Each row is a point. Examples show where two turns around zero, p and q, send a point. Write where each new point lands after one turn and then the other. Backwards means that the second turn is done in reverse. Each puzzle has new turns, and all numbers are rounded.

Turn p:
30  -4 -> 21  -22
22  17 -> 28  -1
-51  -13 -> -48  22
Turn q:
-24  -21 -> -24  -21
-20  36 -> -20  36
19  5 -> 19  5
25  32 -> 25  32
1  -51 -> 2  -51
Where do these land?
p, then q: 2  35 -> 23  26
p, then q: 13  35 -> 32  19
p, then q backwards: 4  -49 -> -28  -40
q, then p: -19  -21 -> -28  -5

Turn p:
8  -17  5  -30  -2  20 -> 2  -31  -14  1  6  22
-28  -20  10  25  5  21 -> -25  20  8  22  -1  28
-22  13  -13  -9  -20  8 -> -12  -2  -2  -17  -30  7
41  44  56  -37  -17  -20 -> 55  -38  46  -43  19  -5
-5  -39  -44  50  -6  -6 -> -10  38  -29  53  -24  -15
-4  -7  -45  44  27  21 -> -17  54  -42  15  4  -1
10  26  32  -42  14  -43 -> 8  -39  34  -32  26  -34
Turn q:
-35  1  49  -10  5  -30 -> -31  32  49  -15  -3  -2
-29  26  -41  18  -37  17 -> -15  -2  -37  26  -13  52
21  -51  1  37  36  -24 -> 5  -25  27  38  33  -49
22  36  24  -13  3  16 -> 37  23  3  -26  -10  9
53  4  -10  -28  -12  -45 -> 13  17  -24  1  -40  -57
-33  -20  8  -6  -1  45 -> -15  -33  12  -25  18  35
11  22  -37  -26  14  26 -> 14  1  -50  -23  14  7
-32  -29  -12  -7  -31  30 -> -32  -43  -4  -9  -8  30
22  12  18  36  23  -35 -> 24  30  25  35  9  -25
Where do these land?
p, then q: 28  -37  -8  -9  -37  12 -> 22  -44  -9  34  -11  -2
p, then q: -25  25  0  -33  46  -3 -> -45  13  -1  -36  29  -11
p, then q: 23  -12  -20  31  -16  40 -> 38  -7  -38  16  -5  25
p, then q: 23  -40  23  29  -9  22 -> 49  -15  8  26  18  20
p, then q: -9  -12  13  13  -39  27 -> 24  -26  7  -1  -20  33
p, then q: -37  23  -16  -10  33  -52 -> -59  44  18  -5  -1  -16
p, then q: -3  53  9  -21  22  -45 -> -28  34  17  -35  -9  -47

Turn p:
-4  -16  -10  -36  10  -6  30  -6  39 -> 0  -21  12  -27  18  -26  28  12  33
-38  -28  -8  -41  -52  -21  -10  33  5 -> 19  -13  -17  -55  -53  -8  31  21  -15
34  7  -9  54  1  11  7  -4  16 -> 5  27  7  48  6  4  8  -32  20
7  -21  -25  56  37  14  23  15  -29 -> -4  -20  -40  60  23  21  15  -26  -1
-55  -7  2  -52  -13  31  -22  -1  47 -> -11  -17  14  -63  -31  24  2  36  46
25  -5  32  35  24  7  18  27  -16 -> 9  -18  19  57  10  11  6  -5  -22
-16  6  27  -21  -11  -47  -38  -47  -4 -> -33  8  9  -31  -26  -44  -48  4  -17
-38  44  -2  -25  -24  5  13  -6  4 -> -26  32  5  -39  4  15  15  33  -7
31  34  -5  -11  21  -35  -40  -7  -12 -> 19  27  -9  9  13  -32  -53  18  -10
52  -15  -2  41  8  41  19  -4  -51 -> 20  -6  -2  41  37  35  -4  -62  -27
Turn q:
-23  -35  -17  28  13  17  14  -5  -18 -> 15  -33  -21  33  16  -1  26  7  -4
30  25  -37  16  -8  23  -3  40  -38 -> 19  30  6  -22  21  -6  38  40  -39
6  46  -4  22  -12  21  -48  -29  14 -> -20  56  -7  32  -17  3  -24  8  -33
30  -38  39  29  -69  -20  -26  21  17 -> 50  -6  15  -3  -73  -17  -31  42  16
-30  -39  11  -60  27  18  32  13  4 -> -1  -46  -5  -24  7  46  29  -46  26
-28  22  -18  -46  -11  -28  -5  36  17 -> -41  -8  -17  -61  -7  16  -7  8  3
30  12  -9  -27  8  -7  -20  -48  -29 -> 1  13  17  -1  7  -23  -16  -47  -45
31  9  17  1  4  -41  56  -15  -11 -> -1  -4  40  -12  20  -53  4  -16  36
-4  -6  -16  9  26  19  -37  -3  38 -> 9  21  -42  16  9  30  -26  -3  -3
-6  48  6  32  -9  -16  51  -34  24 -> -46  30  8  28  5  -47  10  1  44
-36  -44  29  -4  31  14  -14  24  -16 -> 15  -52  6  14  10  54  -3  6  1
Where do these land?
p, then q: -2  33  37  -22  3  -14  3  29  -11 -> 14  -12  41  -18  10  20  7  34  -9
q, then p backwards: -8  3  29  -7  -28  17  -47  15  5 -> -23  12  30  8  -21  17  -39  23  -10
q, then p: -2  13  -18  -7  5  19  -11  6  38 -> 1  30  -15  -14  17  20  1  11  21
q, then p: -25  8  -42  -32  41  -33  46  -26  37 -> -47  -17  -38  -28  18  -35  -8  16  62
q, then p: -9  -33  4  25  22  -32  45  45  0 -> 35  -49  12  19  -2  -28  21  15  42
p, then q: -29  -22  -27  -17  -33  11  39  -13  16 -> -24  -14  -12  -20  -2  -5  34  -46  31
q, then p: -14  33  -13  12  38  24  -39  -18  -50 -> -29  -17  -27  38  21  43  -27  2  -39
p, then q: 58  -22  -40  -34  -35  37  -19  -7  29 -> 20  59  9  -18  -10  -12  -27  -70  16
q, then p: 59  6  40  -8  20  6  -36  -28  17 -> 0  44  38  10  -1  5  -66  -11  -4
q, then p backwards: -16  -19  20  18  29  -35  4  -10  -51 -> 22  -20  44  -17  50  -3  20  -3  -9
q, then p backwards: 5  -7  44  43  -20  21  1  -12  -49 -> 25  4  59  20  7  -11  12  45  22
p, then q: -18  6  -34  28  -44  -23  15  19  19 -> -35  20  -4  -18  -4  -44  38  8  18

Turn p:
-20  -10  -31  -26  -1  28  31  13  20  -11  37  -26 -> 0  -24  -12  -57  14  -6  32  12  6  -5  -1  -35
3  17  12  5  6  -6  3  5  -14  33  -24  36 -> 1  15  1  15  -8  -18  -5  -2  1  22  0  49
25  26  17  -18  5  12  -23  -34  -30  26  13  21 -> 21  43  -9  4  -9  7  -18  -21  -5  44  26  6
-13  16  28  2  -16  -34  -9  -1  -21  -1  -29  1 -> -5  19  16  28  -25  -19  -21  -16  -2  -6  -28  9
4  0  -18  4  0  21  5  30  8  -34  -3  -30 -> -6  -12  17  -15  36  13  7  22  -2  -12  -23  -23
-22  -13  -15  28  -16  10  -10  8  -3  -13  9  -15 -> -37  -9  4  -1  -5  17  12  14  -11  -7  -7  -19
11  -11  -5  14  -2  -7  30  9  7  -16  26  -9 -> 19  -20  10  -5  -5  4  25  20  -13  -14  4  -14
-6  1  0  18  20  -13  9  -24  -5  2  -20  -13 -> -6  -1  -2  29  12  -18  9  -20  -15  -10  6  -1
3  15  -5  5  9  -33  -27  -2  -24  4  -15  20 -> -4  26  -11  21  -9  -8  -32  3  -22  -5  -3  20
-6  -9  -15  11  -22  -13  -4  -13  -8  -36  -33  11 -> -12  -8  0  10  -2  24  -9  -23  -25  -25  -32  11
22  -32  -12  -23  -16  32  20  32  33  33  22  -32 -> 14  -54  -12  -25  12  1  14  31  41  33  1  -24
-6  -23  15  -8  18  -7  -10  0  -7  -5  -5  11 -> -5  -9  12  -2  -4  -6  -24  -10  -1  -10  19  8
15  26  11  -20  14  -1  -23  -28  27  31  24  21 -> 25  36  -34  1  -8  2  -3  -6  32  10  36  7
-10  -6  18  9  2  12  10  7  17  -11  -2  2 -> -6  -7  21  -3  2  4  15  -2  16  -13  4  5
Turn q:
-25  -8  -17  -4  15  21  -12  -5  14  -16  -9  -6 -> -7  -4  -18  5  15  23  8  16  20  -8  -7  -20
-27  19  -27  11  -10  28  11  -1  3  -3  -8  -10 -> -15  22  -17  16  5  23  24  7  -10  -8  -21  -7
12  13  -55  2  -11  -12  -11  -9  2  -4  -15  4 -> 17  -3  -44  11  -7  16  -4  16  -29  -14  1  12
-12  -32  15  -13  -13  -16  41  -6  13  -2  -7  -9 -> -27  -16  -10  -2  -22  -37  2  -10  17  11  -22  -9
8  -52  -6  3  -2  -14  -14  0  0  19  -2  37 -> 4  -47  -3  -1  -2  -2  -14  18  0  44  8  13
-21  -7  14  -43  32  1  -12  2  -2  36  39  20 -> -29  -7  13  -64  28  5  -4  10  8  17  21  6
-25  -3  -22  3  -13  -8  -9  -2  -33  -9  2  -17 -> -21  -5  -3  13  -14  13  5  12  -28  -13  14  -24
11  6  23  4  -2  4  -15  44  9  0  -10  -2 -> 23  7  33  3  -7  -7  17  20  19  -6  3  14
-13  17  19  9  -16  -8  17  -3  6  -16  34  -9 -> -19  24  8  -3  -26  5  6  -33  10  -1  8  -2
-27  5  27  -10  -11  27  -4  2  9  14  -10  -5 -> -15  24  22  -8  4  3  2  18  15  11  -25  -14
97  1  7  11  0  7  8  -1  7  -9  -1  -6 -> 83  -9  2  1  3  -27  -1  -43  -10  0  -7  12
30  17  22  10  -14  -19  -16  -4  10  -4  6  -17 -> 31  24  9  2  -21  -13  -18  -12  4  -3  17  0
-28  5  -11  12  36  2  6  -8  -14  17  -9  4 -> -31  1  -6  13  41  1  1  9  -6  -3  10  3
19  20  11  4  9  -11  10  -9  -25  -22  -10  17 -> 4  -10  15  13  5  0  -23  -25  -12  -27  -3  16
Where do these land?
p, then q: -1  -12  5  -8  -11  -2  25  -6  18  -16  -14  -6 -> 8  -20  -11  9  -1  -13  -12  -12  14  2  -19  -13
q, then p: -18  0  5  16  -12  -12  -15  -15  1  36  -14  2 -> -22  23  -5  8  -9  -18  -7  31  4  14  -1  8
q, then p: -3  -4  -18  15  11  5  10  -5  -75  -12  -10  11 -> -32  -12  47  7  -6  -2  -8  -18  -43  4  28  -16
q, then p: 2  -7  -14  9  37  -18  -10  5  -6  0  -12  11 -> -5  -10  2  -10  2  7  -5  22  -13  -19  33  4
p, then q: -17  3  -9  5  -11  23  -13  -1  19  -17  -9  17 -> -16  1  -6  -7  14  22  3  2  16  -8  -29  -2
q, then p backwards: -14  -8  14  -31  -15  5  -57  -3  -41  -11  -6  8 -> 17  -36  9  2  -9  1  -21  36  -20  -41  34  -9
q, then p: -20  -11  12  5  17  19  -6  -10  12  -2  -3  -11 -> -8  -1  -4  7  21  -16  13  5  21  -10  7  -11
q, then p backwards: -16  -7  6  11  -6  5  6  29  4  -13  -7  -5 -> -8  3  17  26  -12  -1  10  7  16  5  2  -6
p, then q backwards: -5  -13  -22  12  -1  -13  21  -3  18  10  24  -14 -> -2  -24  -33  -9  2  -6  2  18  -2  -7  -3  -22
p, then q: 43  -7  -15  5  -12  -3  22  8  12  67  -4  -12 -> 18  -18  -26  12  7  -32  32  15  -16  47  15  34
q, then p: -19  37  -9  -10  19  2  -21  -6  21  -9  -12  -13 -> 0  28  1  -22  35  12  6  18  5  -22  -10  -3
p, then q backwards: 73  11  27  -6  -16  -13  14  8  0  -17  37  -3 -> 43  -5  3  13  -26  30  -66  16  6  -11  -13  -9
q, then p backwards: -5  17  17  -22  0  2  25  0  16  -16  30  15 -> -33  1  11  -22  -16  19  0  -9  12  -12  -12  23
